Rows are points. A path goes straight from each point to the next, and from the last back to the first. The post is the endless flat space through its rows: a point in 2 columns, a line in 3, a plane in 4, and so on, so that a path can go around it. Count how often the path circles the post. Going back the other way cancels.
In the rows, 128 means zero.

Post (1 x 2):
[[147 122]]
Path, 16 rows:
[[100 146]
 [111 149]
 [128 110]
 [139  85]
 [174 102]
 [196 136]
 [142 162]
 [168 132]
 [169 111]
 [154  58]
 [ 97  99]
 [127 106]
 [161  99]
 [201  73]
 [146  94]
 [102 110]]
Times around: 0

Post:
[[112 136 125 125]
 [178 161  76 119]
 [109 148 191 153]]
Path:
[[156 155 127 105]
 [145 144 220 152]
 [110 101 166 170]
 [ 92 159 130 185]
 [ 94 163 165 150]
 [ 80 136 125 121]
 [ 75 142 119  74]
 [144 128 153 118]
 [121 122 171 160]
 [ 92 109  81 151]
 [123 194  85 141]
 [145 164 105 109]
 [133 141 171  89]
 [ 97 104 167 122]
 [212 129  84 163]
 [141 169  97 164]
 [ 97 188 148 152]
 [103 149 132 101]
 [154 127  91  94]
 [171 144 109  97]
 [168  93 103 107]
 [156 134  77 152]
 [100 167 138 167]
 [118 182 123 120]
 [171 174 117  80]
 [218 142 135 137]
 [150 123  74 116]
 [ 82 110  98 165]
 [143 182 152 159]
 [136 173  90  95]]
Times around: 5

Post:
[[119 174 141 133 138  94  75 170]
 [130 107 155 162 131 102 145 105]
 [124 127 144 140 145 132 107  91]
 [140 119 148 144 124 145 121 127]
 [ 78 125 108 174 128 136 178  97]
 [125 115 155 122 118 121 127 134]
 [139 164  92 111 113 168 168 155]]
Path:
[[167 117 145 150 100 145 164 137]
 [108 154 144 131 127 167 128  99]
 [124 124 161 156 121 146 164 104]
 [146 152 135 162  95 151 162 123]
 [123  98 117  81  82 140 153 136]
 [175 103 119 136 162 104 141 101]
 [131 108 178  90 149  83  97 120]
 [  7 106 177 187 138  90 110 108]
 [ 89 130 172 164 114  91 123 112]
 [ 88 190  73 151 132 194 168  94]
 [148 124 150 191 158 108 185  58]
 [155 194 125 149 115  85 171 132]
 [138 123 132 131 126 151 101 108]
 [115 138 154 148 122  80  76 154]
 [ 91 115 192 128 115  75 108  84]
 [101 184  71 138 109 158 137 161]
 [116  83 142 178 127 120 114 119]
 [100 131 128 152 112  91 140 176]
 [142 113 150 135  87  84 127 171]
 [126 157  79 116 146 147 135 127]
 [126 150 152 100 124 122  89 188]
 [ 96 179  93 139 135 209 133 132]
 [ 52 156 113 198 142 104 154  90]
 [ 81 145 146 145 128  56 111 119]
 [123 108  78 168 113 136 199 102]
 [ 91 141  87 200 130 134 164  93]
 [ 95  99 117 188 113 103 134 165]
 [118 134 147 102 147  95 102 147]
 [103 142 151 127 140 153 130 138]
 [122 152 116 168 121 180 163  83]]
Times around: 3
